Each row of a before or after table is a point. One or more steps were done to the points. Then noise was added and the rows were shuffled. The steps act on how far a point lies along the listed directions, d1 being the first. Name the steps. A step turns or swaps two directions, mirrors them in a line or flattens them onto one, adds a multiple of one to another, or multiplies one. Angles are multiples of 10 degrees, from the lower direction toward the higher: turns from -170 to 170, lines from 10 to 170 but not 90. Use the fewest steps. Two steps may share a direction if one is a turn and the other turns, adds or multiplies; they go together, in the order done. Otherwise the lowest direction goes first.

Directions:
(1): [-0.49 -0.04]
(2): [ 0.04 -0.49]
Before (14 x 2)
[[-0.11  0.57]
 [ 0.33  0.56]
 [ 0.16 -0.59]
 [ 0.19 -0.38]
 [-0.28 -0.60]
 [-0.02  0.30]
 [-0.23 -0.56]
 [ 0.15  0.42]
 [ 0.18  0.07]
 [ 0.14  0.49]
 [ 0.06  0.50]
 [ 0.01  0.50]
 [ 0.02  0.22]
 [ 0.07 -0.36]]
After (14 x 2)
[[ 0.47  0.16]
 [ 0.04  0.18]
 [ 0.38  0.23]
 [-0.38 -0.01]
 [ 0.20  0.06]
 [-0.53 -0.40]
 [ 0.50  0.10]
 [ 0.44  0.22]
 [-0.51 -0.33]
 [-0.61  0.03]
 [ 0.48  0.42]
 [ 0.58 -0.02]
 [ 0.31  0.04]
 [-0.40  0.11]]
Steps: swap d1 and d2

Directions:
(1): [ 0.48 -0.29 -0.31  0.27]
(2): [-0.36 -0.11 -0.57 -0.13]
(3): [ 0.35  0.29 -0.17 -0.50]
(4): [ 0.00  0.55 -0.19  0.38]
Before (11 x 4)
[[-0.74  0.35 -0.11  0.13]
 [-0.18 -0.40 -0.20 -0.21]
 [ 0.18 -0.03  0.12 -0.14]
 [-0.65  0.06 -0.39 -0.04]
 [-0.22 -0.16 -0.28 -0.32]
 [-0.33  0.44 -0.15  0.12]
 [ 0.02  0.05  0.03  0.34]
 [-0.49 -0.02 -0.45  0.09]
 [ 0.36 -0.08  0.20  0.12]
 [ 0.10 -0.19  0.34  0.01]
 [ 0.13 -0.06  0.15  0.13]]
After (11 x 4)
[[-0.08 -0.10  0.05  0.07]
 [ 0.11 -0.19  0.08 -0.42]
 [ 0.03 -0.13  0.02 -0.09]
 [-0.17  0.35 -0.13  0.61]
 [-0.07  1.12 -0.24  0.76]
 [ 0.14 -0.54  0.03 -0.48]
 [-0.13  0.17 -0.08  0.44]
 [-0.10  0.14 -0.22  0.54]
 [ 0.03 -1.05  0.14 -0.50]
 [-0.35  0.82  0.02  0.89]
 [-0.15 -0.55  0.35 -0.31]]
Steps: flatten d1 and d2 onto the line at 30 degrees; multiply d3 by 1.6; multiply d4 by 3

Directions:
(1): [-0.14 -0.08  0.20  0.40 -0.16 -0.33  0.56 -0.54]
(2): [-0.23  0.16 -0.16 -0.09  0.56 -0.61  0.23  0.35]
(3): [ 0.19 -0.05  0.12 -0.48 -0.64 -0.39  0.21  0.29]
(4): [ 0.55  0.44  0.27  0.54 -0.03 -0.10 -0.04  0.32]
(5): [-0.62  0.17  0.54  0.06 -0.10  0.31  0.15  0.37]
Before (11 x 8)
[[ 0.05  0.14 -0.09 -0.07  0.57  0.44 -0.55  0.58]
 [ 0.16  0.31  0.09  0.13  0.26 -0.09  0.14  0.63]
 [-0.05 -0.33 -0.28 -0.27  0.30  0.06 -0.24 -0.28]
 [ 0.69  0.15  0.14  0.10 -0.45 -0.03 -0.03 -0.03]
 [-0.35  0.26 -0.05  0.11 -0.04  0.50 -0.14 -0.08]
 [-0.65 -0.19  0.21 -0.71 -0.21 -0.51  0.33  0.24]
 [-0.51 -0.07  0.16 -0.38  0.16  0.36  0.16  0.25]
 [-0.46 -0.05 -0.08 -0.59 -0.27  0.39 -0.38  0.13]
 [-0.11  0.14  0.14  0.07 -0.22  0.76 -0.23  0.31]
 [ 0.13  0.04 -0.29  0.10  0.40 -0.36  0.04 -0.03]
 [-0.21  0.36  0.40  0.37  0.21  0.18  0.22  0.32]]
After (11 x 8)
[[-0.73 -0.08  0.12  0.15  0.64  0.25  0.44 -0.23]
 [-0.77 -0.20 -0.10 -0.16  0.59 -0.52  0.36 -0.24]
 [-0.39  0.16  0.52  0.11  0.10  0.52 -0.11  0.53]
 [-0.30  0.14  0.35  0.25 -0.38  0.41  0.26  0.11]
 [-0.91  0.00  0.10  0.10  0.21  0.65 -0.22 -0.35]
 [ 0.86  0.16  0.28 -0.37 -1.03 -0.12 -0.03  0.37]
 [-0.03  0.27  0.29  0.15 -0.02 -0.60  0.68  0.25]
 [-0.30 -0.23 -0.19  0.05  0.63  0.68 -0.53 -0.34]
 [ 0.14  0.05 -0.22 -0.06  0.24 -0.12 -0.13  0.19]
 [ 0.17  0.27  0.29 -0.15 -0.28 -0.49  0.50  0.77]
 [-0.44  0.25 -0.06  0.31  0.10  0.31  0.04 -0.27]]
Steps: turn d1 and d5 by -60 degrees; add 0.7 times d1 to d2; add 1.5 times d4 to d3

Directions:
(1): [-0.55 -0.05 -0.71  0.19 -0.33 -0.27 -0.27 -0.26 -0.05  0.28 -0.30]
(2): [-0.50  0.28  0.30  0.26 -0.04 -0.34  0.32 -0.46  0.33 -0.22  0.51]
(3): [-0.02 -0.66  0.04 -0.44  0.15 -0.12  0.11 -0.44  0.40 -0.35 -0.41]
Before (13 x 11)
[[-0.96 -0.01 -0.18  0.07  0.14 -0.69  0.15 -0.90  0.54 -0.27  0.37]
 [-0.51 -0.11 -0.36 -0.05 -0.10 -0.53  0.18 -0.43  0.20 -0.21 -0.02]
 [-0.09 -0.04 -0.62  0.24 -0.09  0.01 -0.24  0.27 -0.37  0.53 -0.25]
 [ 0.27 -0.52 -0.16 -0.18  0.11  0.03 -0.24 -0.01 -0.09  0.05 -0.57]
 [-0.16 -0.24 -0.28  0.18 -0.22 -0.15 -0.16 -0.06 -0.01  0.03 -0.24]
 [-0.37  0.20 -0.44  0.40 -0.24  0.10 -0.35  0.34 -0.54  0.64 -0.09]
 [-0.02  0.12 -0.53  0.23 -0.23 -0.11 -0.35 -0.08 -0.22  0.23 -0.25]
 [-0.39  0.35 -0.52  0.30 -0.42 -0.09 -0.33  0.03 -0.32  0.29  0.11]
 [ 0.06 -0.49 -0.32 -0.14  0.07  0.03 -0.10  0.29 -0.02  0.10 -0.55]
 [-0.13 -0.32 -0.61 -0.27  0.07 -0.05 -0.47 -0.21 -0.08  0.13 -0.59]
 [-0.04  0.19  0.74  0.08  0.18 -0.13  0.29 -0.18  0.28 -0.42  0.68]
 [ 0.85 -0.14  0.77 -0.36  0.52  0.28  0.32  0.62  0.04 -0.31 -0.09]
 [-0.17 -0.12 -0.07  0.01 -0.20 -0.08  0.07 -0.13  0.08 -0.04 -0.09]]
After (13 x 11)
[[-0.79 -0.80 -0.89 -0.11 -0.27 -0.26 -0.38 -0.48  0.01  0.33 -0.89]
 [-0.38 -0.07  0.27  0.14  0.10 -0.28  0.36 -0.16  0.39 -0.24  0.19]
 [-0.58 -0.57 -0.67  0.00 -0.07 -0.39 -0.08 -0.51  0.20  0.17 -0.48]
 [ 0.52  0.08  1.16 -0.20  0.54  0.04  0.65  0.26  0.35 -0.56  0.39]
 [-0.49  0.18  0.01  0.07  0.13 -0.28 -0.03 -0.52  0.20 -0.14  0.21]
 [ 0.11  0.72 -0.36  0.32  0.13  0.16 -0.40  0.68 -0.64  0.54  0.43]
 [-0.04  0.43 -0.28  0.19 -0.10 -0.12 -0.02  0.34 -0.34  0.15  0.25]
 [-0.14  0.03  0.53  0.19  0.15 -0.27  0.26 -0.39  0.28 -0.26  0.33]
 [ 0.62  0.24  0.34  0.01  0.15  0.39 -0.20  0.68 -0.39  0.09  0.28]
 [-0.28 -0.19 -0.60  0.09 -0.23 -0.32 -0.28 -0.50  0.07  0.04 -0.40]
 [-0.21 -0.08 -0.13  0.27 -0.20 -0.18 -0.08 -0.08  0.03 -0.02 -0.03]
 [-0.06  0.08  0.01  0.11 -0.21  0.01  0.05  0.07 -0.08  0.05  0.07]
 [-0.47 -0.43 -1.03 -0.10 -0.44 -0.21 -0.53 -0.31 -0.13  0.22 -0.69]]
Steps: add -1 times d3 to d1; turn d2 and d3 by -130 degrees

Directions:
(1): [-0.07  0.75  0.57  0.20 -0.36  0.13  0.36 -0.15  0.26  0.18 -0.37  0.00
  0.15  0.45]
(2): [ 0.40 -0.15 -0.10 -0.76 -0.46  0.33 -0.04 -0.25  0.19 -0.11  0.43  0.20
  0.22  0.48]
(3): [ 0.29 -0.23  0.45  0.25  0.28  0.36  0.22 -0.11 -0.57 -0.70 -0.01  0.09
 -0.29  0.35]
(4): [-0.05 -0.19  0.24  0.25 -0.77 -0.02 -0.48  0.18  0.35 -0.37  0.04 -0.30
 -0.58 -0.10]
(5): [ 0.06 -0.11  0.68 -0.06  0.02 -0.57  0.21 -0.47  0.09  0.13  0.53  0.34
 -0.13 -0.41]
Before (10 x 14)
[[-0.26  0.33 -0.15  0.17  0.74  0.00  0.48 -0.05 -0.44  0.33 -0.46 -0.15
   0.53 -0.07]
 [-0.57 -0.22  0.30  0.39 -0.22 -1.06 -0.37  0.20  0.24  0.17 -0.01 -0.50
  -0.63 -0.80]
 [-0.09  0.21  0.89  0.48  0.30 -0.84  0.36 -0.11 -0.11  0.26  0.03  0.14
  -0.47 -0.54]
 [-0.05 -0.02 -0.86 -0.32 -0.26  0.52 -0.11 -0.01  0.11  0.05  0.03 -0.52
   0.08  0.38]
 [-0.23  0.42 -0.29  0.49 -0.73  0.12 -0.76  0.50  0.45  0.08 -0.64 -0.78
  -0.37 -0.23]
 [-0.24  0.21 -0.45  0.11 -0.52  0.68 -0.54  0.46  0.18 -0.10 -0.62 -0.53
  -0.07  0.30]
 [ 0.08 -0.50  0.18  0.42  0.23 -0.10 -0.23  0.13 -0.39 -0.63  0.29 -0.27
  -0.64 -0.53]
 [ 0.13  0.27  0.48  0.67  0.08 -0.26  0.30 -0.02 -0.35 -0.33 -0.20 -0.01
  -0.14 -0.25]
 [ 0.12  0.46  0.79 -0.15  0.02  0.39  0.65 -0.28 -0.27 -0.16  0.31  0.40
   0.05  0.75]
 [ 0.30 -0.24 -0.34 -0.38  0.05  0.00 -0.04 -0.01  0.08  0.30  0.06  0.13
   0.29 -0.17]]
After (10 x 14)
[[ 0.34  0.22  0.08  0.18 -0.20  0.14  0.08  0.01 -0.34 -0.51 -0.17 -0.04
  -0.07  0.15]
 [-0.21  0.29 -0.30  0.05 -0.48  0.60 -0.39  0.37  0.19 -0.04 -0.58 -0.43
  -0.03  0.28]
 [ 0.04  0.59  0.15  0.13 -0.89  0.06 -0.47  0.05  0.52  0.30 -0.34 -0.52
  -0.16 -0.07]
 [ 0.28 -0.17 -0.09 -0.22  0.14 -0.26  0.03 -0.16  0.04  0.40  0.09  0.18
   0.20 -0.35]
 [-0.32  0.05 -0.64 -0.04  0.01  0.20  0.03 -0.03  0.06  0.15 -0.08 -0.57
  -0.01  0.15]
 [ 0.19  0.02  0.65 -0.13 -0.06 -0.58  0.30 -0.15  0.07  0.12  0.26  0.31
  -0.34 -0.24]
 [-0.19  0.08  0.71 -0.31 -0.45 -1.02  0.15 -0.37  0.44  0.46  0.45 -0.05
  -0.18 -0.35]
 [ 0.16  0.02 -0.02  0.23  0.17  0.45  0.00  0.15 -0.31 -0.40 -0.10 -0.24
  -0.08  0.22]
 [-0.11  0.02  0.09  0.23 -0.03  0.55  0.13  0.27 -0.33 -0.50  0.05 -0.08
  -0.35  0.51]
 [-0.01 -0.28 -0.32 -0.21  0.30  0.11  0.03  0.03 -0.34  0.05 -0.04 -0.23
   0.39 -0.14]]
Steps: flatten d1 and d4 onto the line at 50 degrees; multiply d2 by 0; add -1 times d3 to d5

Directions:
(1): [-0.24  0.04  0.22 -0.40 -0.20  0.69  0.32 -0.67 -0.48  0.18 -0.07  0.24
  0.52 -0.29 -0.10 -0.08  0.01  0.40]
(2): [-0.01 -0.24  0.05  0.02  0.51  0.00 -0.01 -0.62  0.25 -0.04  0.17  0.46
 -0.30  0.06 -0.71  0.20 -0.64 -0.36]
(3): [-0.12 -0.48 -0.75 -0.56  0.05  0.09  0.35  0.36  0.37  0.14  0.40  0.07
  0.05  0.30 -0.06 -0.12 -0.21  0.56]
(4): [-0.39 -0.28 -0.19  0.12 -0.23  0.11  0.13  0.63 -0.14 -0.32  0.05  0.16
  0.27 -0.73 -0.54  0.47  0.18 -0.36]
(5): [ 0.06 -0.13  0.54  0.43 -0.16  0.30  0.53  0.53 -0.32 -0.38 -0.21  0.16
 -0.28  0.47 -0.18 -0.22 -0.48  0.32]
Before (14 x 18)
[[ 0.08 -0.05  0.06  0.20 -0.02 -0.14  0.07  0.33  0.16 -0.24 -0.11 -0.10
  -0.09  0.40  0.12 -0.40 -0.33  0.23]
 [ 0.25 -0.14 -0.04  0.45  0.21 -0.63 -0.54  0.43  0.38 -0.31 -0.17  0.02
  -0.42 -0.16 -0.55  0.27  0.01 -0.86]
 [ 0.26  0.03 -0.23  0.16 -0.22  0.18  0.36  0.62  0.00 -0.11  0.04 -0.16
  -0.15  0.50  0.27 -0.31  0.19  0.46]
 [ 0.19 -0.07  0.12  0.17 -0.25  0.36  0.45  0.04 -0.13  0.09 -0.07  0.15
   0.29  0.33  0.10 -0.21 -0.21  0.72]
 [ 0.35  0.07  0.18  0.20  0.00  0.25  0.23  0.30 -0.19  0.27 -0.20 -0.43
  -0.04  0.10  0.47 -0.04  0.41  0.18]
 [ 0.05 -0.49 -0.59 -0.11 -0.07 -0.34 -0.28  0.05  0.31  0.06  0.22  0.03
   0.42 -0.49 -0.29  0.11  0.13 -0.33]
 [-0.16 -0.52 -0.28  0.36  0.28 -0.41 -0.29 -0.07  0.43 -0.30  0.28  0.37
  -0.54 -0.31 -0.71  0.48 -0.17 -1.17]
 [ 0.45  0.08 -0.73  0.40  0.17 -1.23 -0.55  0.76  0.70  0.03  0.16 -0.46
  -0.45  0.14  0.16  0.43  0.26 -0.70]
 [-0.29 -0.13 -0.25 -0.60  0.63  0.05 -0.32 -1.06  0.28  0.44  0.09  0.58
  -0.04 -0.47 -0.76  0.49 -0.41 -0.45]
 [ 0.04 -0.16  0.36 -0.03  0.22  0.14 -0.12 -0.36  0.01 -0.29  0.13  0.56
  -0.15 -0.57 -0.73  0.46 -0.33 -0.56]
 [-0.20 -0.06  0.12  0.41 -0.58  0.11  0.31  0.76 -0.27 -0.29 -0.34 -0.36
   0.26 -0.16  0.44  0.09  0.53  0.32]
 [-0.31  0.19  0.18 -0.05 -0.28  0.11 -0.33 -0.31 -0.13  0.22  0.01  0.07
   0.39 -0.81  0.29  0.17  0.34 -0.30]
 [-0.25 -0.36 -0.35 -0.14 -0.35  0.31  0.55  0.82 -0.20 -0.05 -0.22 -0.08
   0.09  0.19  0.10 -0.08 -0.32  0.94]
 [-0.25  0.07  0.11  0.11  0.10  0.10 -0.08 -0.07 -0.07  0.02 -0.02  0.15
   0.32 -0.46 -0.36  0.34 -0.03 -0.38]]
After (14 x 18)
[[-0.24 -0.15 -0.06  0.31 -0.58  0.10  0.30  0.81 -0.18 -0.25 -0.29 -0.36
   0.29 -0.20  0.39  0.15  0.54  0.37]
 [-0.19  0.07 -0.17 -0.02 -0.16 -0.25 -0.45  0.11  0.27  0.19  0.17 -0.10
   0.10 -0.51  0.37  0.14  0.24 -0.35]
 [ 0.30 -0.03  0.07  0.13  0.01  0.29  0.27  0.39 -0.12  0.29 -0.13 -0.43
  -0.05  0.20  0.43 -0.05  0.37  0.28]
 [-0.42 -0.84 -0.80 -0.41  0.22  0.14  0.16 -0.33  0.43  0.03  0.61  0.53
  -0.11 -0.29 -0.80  0.29 -0.31 -0.43]
 [ 0.07 -0.33 -0.39 -0.14 -0.13 -0.19 -0.33 -0.33  0.17  0.15  0.14  0.05
   0.57 -0.60 -0.22  0.10  0.18 -0.32]
 [-0.20 -0.04 -0.16  0.01  0.17 -0.08 -0.13  0.12  0.19  0.03  0.06  0.09
   0.22 -0.32 -0.34  0.34 -0.08 -0.37]
 [-0.07 -0.39 -1.23 -0.90 -0.06  0.00  0.40  0.01  0.36  0.52  0.50  0.00
   0.45  0.07  0.00  0.12  0.03  0.65]
 [ 0.18  0.23  0.13  0.24 -0.34  0.39  0.38  0.30 -0.30 -0.11 -0.12 -0.09
  -0.01  0.26  0.24 -0.26  0.31  0.36]
 [-0.15  0.22  0.51  0.49 -0.44  0.26  0.16  0.39 -0.68 -0.23 -0.70 -0.16
   0.06 -0.27  0.13  0.11 -0.03  0.19]
 [ 0.31  0.23  0.57  0.73 -0.21  0.08  0.07  0.10 -0.25 -0.14 -0.30  0.04
   0.08  0.15  0.16 -0.10 -0.07  0.18]
 [ 0.07 -0.34 -0.02 -0.14  0.31 -0.03 -0.10 -0.09  0.29 -0.24  0.33  0.49
  -0.24 -0.40 -0.73  0.45 -0.37 -0.49]
 [-0.03 -0.05  0.16  0.09 -0.09  0.15  0.19  0.15 -0.04 -0.21 -0.15  0.01
   0.11  0.26  0.04 -0.43 -0.34  0.36]
 [-0.13 -0.74 -0.82 -0.67  0.11  0.11  0.18  0.23  0.47  0.08  0.32  0.34
   0.13 -0.06 -0.72  0.05 -0.22  0.21]
 [-0.11  0.08 -0.04 -0.25  0.72 -0.26 -0.60 -0.97  0.36  0.39 -0.01  0.44
  -0.28 -0.38 -0.65  0.50 -0.35 -0.81]]
Steps: turn d1 and d3 by -120 degrees; multiply d1 by 0.4; turn d4 and d5 by -10 degrees
